Each row is a point. Each table stands for the endless flat space through its points: a line for two points, a plane for three, and so on. Write the one point that lies in both, or say that there is none.

First (2 x 4):
[[ 15.1  11.8 -19.2   3.8]
 [ 12.7   8.8 -10.2   0.4]]
Second:
[[ 14.3  11.5 -16.6   6.8]
 [ 13.1   7.9 -10.9  -7.3]]
They share: [ 13.9  10.3 -14.7   2.1]

First, 3 rows:
[[  7.2  22.0  20.4  12.4   9.3 -18.7]
 [ 14.4  19.0  12.9  -4.7  23.1  -6.4]
 [  9.6  17.4  21.1  10.4  12.2 -18.5]]
Second (2 x 6):
[[ 23.4  18.4  15.3   5.1  26.4 -11.1]
 [ 11.8   3.2  15.7  -5.7  18.8 -17.1]]
They share: no point

First, 4 rows:
[[ -3.1 -28.4 -16.1  -4.0   7.3  -5.5]
 [  5.3  -2.7  12.3 -25.8  -7.1  25.8]
 [  4.7  -4.1   5.5 -14.8   6.4  18.5]
 [ -6.7 -20.5  -1.3   0.1   9.1  13.0]]
Second (2 x 6):
[[ -4.9  -8.1  -0.6 -11.7  -7.7  -6.0]
 [ -3.5 -11.1  -1.9 -10.3  -2.7  -1.4]]
They share: [ -0.7 -17.1  -4.5  -7.5   7.3   7.8]

First:
[[ 20.9 -16.2 -24.2  -2.9 -20.0  26.6  -1.2  10.9]
 [ 13.6 -14.4  -2.8  -8.6 -13.6  19.0  12.4  25.9]
 [  0.9   1.8   7.8   2.1   2.0  15.0  11.6  25.3]
 [ 12.7  -7.4 -15.2  -4.9 -16.0  22.9   1.4  28.2]]
Second, 5 rows:
[[  4.2 -26.2  -1.4   0.4  -8.6  24.2  20.8  21.2]
 [ 14.8   4.2  -6.8  -9.3  -5.3   4.5  16.4  19.0]
 [ 16.7  18.6  -7.5 -33.6   2.9  -2.2  29.8  15.3]
 [ 14.8  15.4  -1.8 -21.4  -3.8   5.6  17.2  16.4]
 [ -0.9 -24.8  10.5  -0.4 -13.9  37.5  12.8  20.9]]
They share: [ 11.6 -11.6  -0.6  -1.2  -6.4  18.5  11.8  13.2]

First:
[[ 15.7  -5.7   1.6 -11.7 -20.2  18.2 -24.1  -6.7   2.6]
 [  8.2  -6.5  -5.7 -35.0  -4.9  16.4 -30.9   9.8  18.2]
 [ -6.5 -40.8 -12.6 -27.2  21.2  17.5 -11.4  -5.0  11.8]
 [ -5.5 -13.1  27.1 -16.0   1.1  -7.9 -13.8   6.8   0.0]
 [ 15.1  -1.9  10.4  -9.5 -22.4  11.9 -23.0  -4.8   0.5]
 [ -4.5 -31.9  30.2 -19.1  17.1 -16.5   3.9  -3.7   9.8]]
Second:
[[  8.7 -11.4  -3.5 -21.5 -11.4  15.7  -8.7  -1.9  13.6]
 [ 18.9 -17.7  11.5 -15.5  -6.9   5.5 -15.6 -13.6  11.5]]
They share: [ 15.5 -15.6   6.5 -17.5  -8.4   8.9 -13.3  -9.7  12.2]

First (4 x 11):
[[-31.5  -8.4   5.0 -25.7  26.0  16.2   1.6  -9.4   2.1   4.6  27.5]
 [ -6.8  19.2   2.8 -19.4   2.6  -1.5  -4.8  -2.6  12.5 -24.5   4.1]
 [-24.8   7.8  17.8 -17.2  22.4  -6.5   8.4 -23.8  10.3 -17.5  22.7]
 [  8.0  14.1   6.5  -8.7 -14.5   3.2 -27.4  -2.4  -4.4 -17.4 -10.0]]
Second:
[[-17.2   2.8  12.8 -18.0  15.8  -2.1  -9.2 -20.8  15.3 -12.7  11.5]
 [-13.6  -4.0  17.6 -13.6   8.6   1.3  -7.4 -22.6  10.7  -3.9  19.1]
 [ -8.6  16.6   8.0 -15.0   0.2   2.0   4.9  -2.5  -1.4 -18.7  14.9]]
They share: [-13.8  11.4   9.2 -17.6   9.8  -0.9  -2.6 -11.2   8.1 -17.9  11.3]

First (5 x 11):
[[ 28.9   9.3  30.2 -18.4 -25.7  29.9  -9.3 -46.0 -28.6 -17.8  31.2]
 [ 12.7   8.6   0.8  -0.7   1.6  14.9  -7.2  11.5  -0.9   0.4  15.8]
 [  8.4  15.6   1.7  -2.6   8.0   7.7  -5.0   9.7  -8.3   8.8  12.9]
 [ 24.0 -21.7  18.2 -14.9 -12.1  14.1 -18.9  -0.5 -13.9 -14.1  19.4]
 [ 15.0  27.9  -0.4   5.1  -4.9  28.1   0.7  -0.7   3.5  -3.1  22.2]]
Second:
[[  9.1   5.0  18.9 -13.1 -19.3  15.2 -19.5 -14.7 -18.0  -7.6  29.5]
 [ 22.0  -3.7   5.7  -4.7  -4.6  23.3 -13.2  -6.0  -3.6  -4.0  15.1]]
They share: no point

First (5 x 12):
[[ 29.1 -11.5  -3.8 -17.7   5.4  -1.1   7.5 -30.6  -2.2  14.5  -4.6 -22.2]
 [ 12.7 -10.3  17.4   3.1   6.6   8.9 -17.7  11.4  -3.4  -6.3  -7.4  25.4]
 [ 20.9  21.8  -6.5  -5.5  26.1  37.5  19.1 -19.5   1.2  25.4  -0.3  -9.3]
 [ 22.2 -11.3  14.2  -1.0  11.5  19.1   3.1  -5.3 -12.0  -1.3 -18.3   7.5]
 [-12.4  -9.0  -1.5 -41.1   1.7  11.0  -3.6   2.3 -17.7  28.3 -31.3   5.3]]
Second (5 x 12):
[[ 19.6  -6.0   0.9 -14.8  15.1  11.8  -0.9  -3.5  -4.7  16.5 -13.6  -7.0]
 [  8.4   2.1  13.9 -15.4  15.6  -3.9  -0.4 -12.8  -4.0  12.2   7.6   2.8]
 [ 19.0  -9.7   9.7 -15.5  29.7 -11.9  -0.2 -13.9  -2.1  23.8   5.2 -14.2]
 [  6.0  -3.4  12.9 -25.3  22.1  -8.1 -11.0  -7.8   6.1  10.8   1.1  -5.0]
 [ 13.8  -8.5  -2.7 -22.3  13.7  17.7  -9.8   3.3   4.3  11.4 -25.6  -8.6]]
They share: no point

First (6 x 14):
[[-13.5 -30.0  15.9  -3.3  22.7 -10.4   3.3   8.3 -18.3  14.3   2.8  12.4
   16.9  39.3]
 [-24.1 -22.9   6.6 -19.0  -0.8  17.0  29.4  -6.0 -10.5 -18.3   5.2   7.8
   38.5  14.9]
 [ 19.3  -5.9   0.9   8.5  15.8 -22.3  19.9 -16.4  -1.7  17.8 -21.1  -9.9
   -2.2  -8.4]
 [ -0.6  -8.1   7.8   6.0  33.5  -3.5  28.5  11.6 -23.7  12.5 -11.3   7.3
   10.6  18.6]
 [ -0.1   2.6  18.3   6.2  22.3  -1.8  28.0   7.1 -18.7  22.1   1.3  -1.6
   19.4   5.0]
 [ 14.4 -13.2   6.0   6.9  32.0 -30.2   9.0   1.1 -19.5  30.8 -23.3   5.2
   -3.8  12.0]]
Second, 2 rows:
[[ -7.3 -21.1   8.4  -2.4  11.6  -4.9  15.6  -3.2 -13.2   9.5   1.0   9.5
   11.7  16.4]
 [ -8.4 -26.1   6.6  -2.5  11.3  -4.6  11.5  -4.0  -9.8   7.8   0.2  10.8
    6.7  14.6]]
They share: no point

First, 2 rows:
[[-15.5  10.6   0.0  -9.2  -3.4   0.7  12.1  17.3   7.4   7.2   1.0  -5.0
  -12.8  -5.9  -2.9 -22.5   3.4   8.7]
 [ -4.3  22.6 -10.8  -8.4 -15.0 -18.5  15.7  21.7  10.6  -3.6  15.0   8.2
   -5.2 -20.7  -6.5  -9.3  15.8  21.9]]
Second (7 x 18):
[[  2.1  39.5   8.4 -17.7 -21.1   2.7  14.5  11.5  23.7  -4.0  28.7  19.1
   -6.9 -15.2  13.3 -11.9   8.2  11.1]
 [-10.3  16.7  25.6  15.3   3.5  34.9 -10.5   6.3  -0.3  14.8  -3.1   2.5
    8.9  -8.4  11.7 -17.3  47.6  -2.9]
 [-21.5 -16.9   0.7  -5.1  -2.5 -28.1  20.9  27.9  17.6  12.0  -7.0 -35.9
    8.7 -24.8 -25.4 -30.6  16.2  -5.6]
 [ -1.1  40.3  16.3  -3.5 -14.9  24.6   1.5   6.2  11.7   0.9  22.9  22.0
   -2.7 -11.0  21.9 -11.2  27.8   2.6]
 [-33.7  19.0  27.2 -24.6 -14.2   4.0  -8.5  15.5  40.7  41.6 -14.1  -2.5
  -23.4   5.8   3.8 -26.5  23.7  24.1]
 [ -6.1  26.3  30.9   3.7   1.1  34.7 -13.5   3.5   7.4  19.2  -1.0  12.3
   -0.5   0.4  15.2 -12.4  36.4  12.8]
 [ 10.9  23.0  22.7   3.7   3.1  22.1   1.2   4.9  -0.8   1.4  14.3  10.0
   11.3  -9.6   8.3  -6.7  21.4   5.4]]
They share: no point
